Every row gives one point. Before rounding, the points of a table are all equally far from one centre. They may lie mostly on one side of it. Where is the centre, to within rounding?

Points:
[-11 -54 -28]
[-22 -37 -61]
[-56 -52 -22]
[-4 -22 -6]
[-45 -30 -62]
[0 -36 -40]
[-11 -14 -1]
[-45 -56 -13]
[-54 5 -28]
[-8 -44 -10]
Centre: [-33 -25 -28]

Points, 12 rows:
[-30 17 -5 35 36 -28 -60 43]
[13 8 -4 -38 -58 -24 -4 -3]
[8 64 31 14 -17 -49 -48 -11]
[-8 17 43 -2 12 -37 -28 -39]
[13 43 -21 -12 -21 -81 24 15]
[48 -2 -32 15 -14 -49 -34 49]
[44 -14 -13 18 1 -31 -43 60]
[27 59 34 -13 1 -76 -54 47]
[19 39 -8 11 -57 -73 -43 38]
[-7 74 2 -8 -39 -58 -7 2]
[-2 16 -15 21 -67 -53 -6 15]
[41 50 -27 -7 -6 -81 -17 19]
Centre: [-6 13 8 -10 -3 -45 -24 28]

Points, 17 rows:
[-43 -12 35 -2 -79 -15 -20 -54 -45 -51 16 12 22 41]
[44 0 19 8 52 8 -53 -49 -26 -49 39 -16 24 23]
[0 23 -1 -29 -29 2 -13 -3 -28 -56 -45 4 22 67]
[20 -18 56 15 -36 -26 -59 -72 25 -40 -14 3 0 44]
[-4 -9 0 49 -16 -21 -54 -44 -93 10 -17 22 0 7]
[-32 1 -11 -33 40 -65 -6 -27 -52 -34 -30 -8 20 -10]
[-30 64 16 -11 -22 -22 -26 -51 -86 11 -22 38 1 19]
[3 -21 64 -23 22 -14 -38 6 -46 -23 -4 53 31 26]
[17 -50 -2 12 3 -11 -12 -50 -79 -39 39 33 -42 34]
[-19 70 47 -32 -28 -6 -33 -32 6 -46 -26 -8 -32 16]
[13 0 31 -36 -35 -31 -29 -45 -72 -22 -10 27 40 48]
[-9 42 83 15 -11 -17 1 -19 -34 -59 -11 47 15 95]
[8 51 0 67 -3 -33 0 -58 -32 -10 -30 47 58 61]
[13 32 51 21 -12 17 -53 -36 -71 -12 -42 -10 -29 46]
[31 44 18 -3 21 35 -47 -18 -52 -18 -21 27 6 64]
[-35 23 41 8 -9 18 -10 43 -58 -37 22 -2 -26 50]
[-13 51 27 -45 -8 2 16 -3 -51 2 15 21 -29 72]
Centre: [-16 15 21 23 9 -23 -5 -39 -20 -26 6 13 -6 32]

Points (28 x 24):
[-11 29 47 23 -48 20 38 14 -47 -19 -30 38 -48 16 -16 24 9 -17 -47 57 26 27 -3 -44]
[-44 7 69 8 -46 14 -8 43 -41 -23 -41 -53 -5 -18 -15 30 18 9 -47 61 41 -16 31 -34]
[13 21 17 4 -80 -6 8 40 -40 -17 -31 3 -15 12 -66 36 -22 13 -30 78 74 18 -6 -46]
[-61 32 40 22 -46 -10 24 -1 -14 8 -50 15 -47 27 -32 24 -1 22 -13 59 31 -39 7 -49]
[-28 -37 45 -39 -74 -13 17 37 -36 -35 -14 -27 -29 -1 -28 60 2 -21 -6 93 36 -16 20 -41]
[-23 12 65 -47 -19 -8 -2 1 -52 0 -53 -13 -22 -36 9 7 -29 -6 -65 71 16 -9 27 -61]
[14 -4 30 21 -71 17 -25 25 28 -49 -46 -2 -12 18 -41 54 23 8 -14 65 22 -9 20 -36]
[-7 -10 42 -11 -34 -11 -9 2 6 -15 -40 32 -42 17 -40 15 21 -28 -23 101 11 45 7 -57]
[-19 -13 67 37 -81 8 -45 51 -13 -4 -24 13 3 -26 -38 8 14 -28 -11 82 54 12 -27 -67]
[-45 24 13 43 -47 37 -50 45 -8 -54 -24 45 -16 -34 -16 16 -9 -18 -16 68 39 -7 40 -31]
[-30 -8 44 -42 -73 -15 -21 59 -48 -10 -36 -10 -62 -27 -38 15 -23 2 -23 50 38 5 29 -67]
[-9 -12 40 -26 -31 17 -45 40 -46 -1 -47 9 -5 14 21 53 42 20 -67 95 80 -59 2 -33]
[-6 1 -3 -50 -24 4 -25 55 -29 1 -68 -29 -7 -18 0 -3 -46 -36 15 43 13 -23 -19 -17]
[-6 39 30 -36 -33 5 -11 26 -39 -10 -56 -8 -47 6 -7 47 -55 -9 -54 73 27 -28 4 -43]
[-44 24 40 -19 -81 12 6 43 -9 -9 -37 -2 -45 -6 -24 26 12 5 -41 94 -4 -38 -7 -56]
[-46 25 51 -28 -25 10 20 28 -48 -17 -56 26 -42 22 -34 26 7 -23 -24 90 29 -2 -19 -56]
[-35 47 -2 -15 -73 31 -32 38 -39 -27 -52 -12 -44 3 -22 6 14 -9 -27 75 52 -8 -26 -55]
[-16 12 -9 -39 -18 2 -30 18 -28 -2 -73 9 -30 -6 -26 60 23 -3 -63 57 66 8 -17 -55]
[-23 -18 34 24 -72 12 -18 52 -36 27 -60 -4 -25 29 -26 25 -8 23 -31 41 -10 -12 -4 -60]
[-14 -6 7 -4 -42 3 -34 4 -5 -46 -62 -21 -13 -14 -34 19 -27 10 -35 82 -6 10 -1 -74]
[-27 29 22 17 -39 -10 -2 25 -26 -19 4 -10 -56 1 -47 36 41 26 -16 96 27 7 7 -40]
[-11 7 15 -13 -64 -13 -38 -3 -17 -46 -38 4 -32 9 -11 22 46 -47 -24 81 1 -21 -2 -51]
[-14 -7 26 -3 -12 -55 0 -5 -9 -18 -58 15 -40 5 -9 26 24 -4 -21 74 20 25 24 -71]
[-17 -30 16 -1 -57 -2 -14 24 -12 -34 -45 24 -58 -7 -54 -13 11 7 -34 106 64 8 -26 -62]
[-12 -26 39 -19 -35 26 -2 19 -32 -64 -58 -7 -49 15 -14 53 22 20 -29 38 7 1 19 -21]
[-2 -9 35 -12 -59 37 -10 25 -75 -12 -1 9 -53 0 5 43 40 10 -23 76 -5 5 35 -34]
[-28 -33 49 41 -38 -8 -40 25 -39 -28 -18 50 -34 13 -19 20 12 -17 8 79 73 15 29 15]
[13 -2 17 0 -89 5 -7 23 -58 39 -62 -8 10 -6 -4 12 20 -19 -42 73 35 -10 -4 -62]
Centre: [-19 -13 25 -27 -35 7 -18 20 -8 -6 7 26 6 2 9 5 -6 14 -17 45 47 -10 -6 -33]
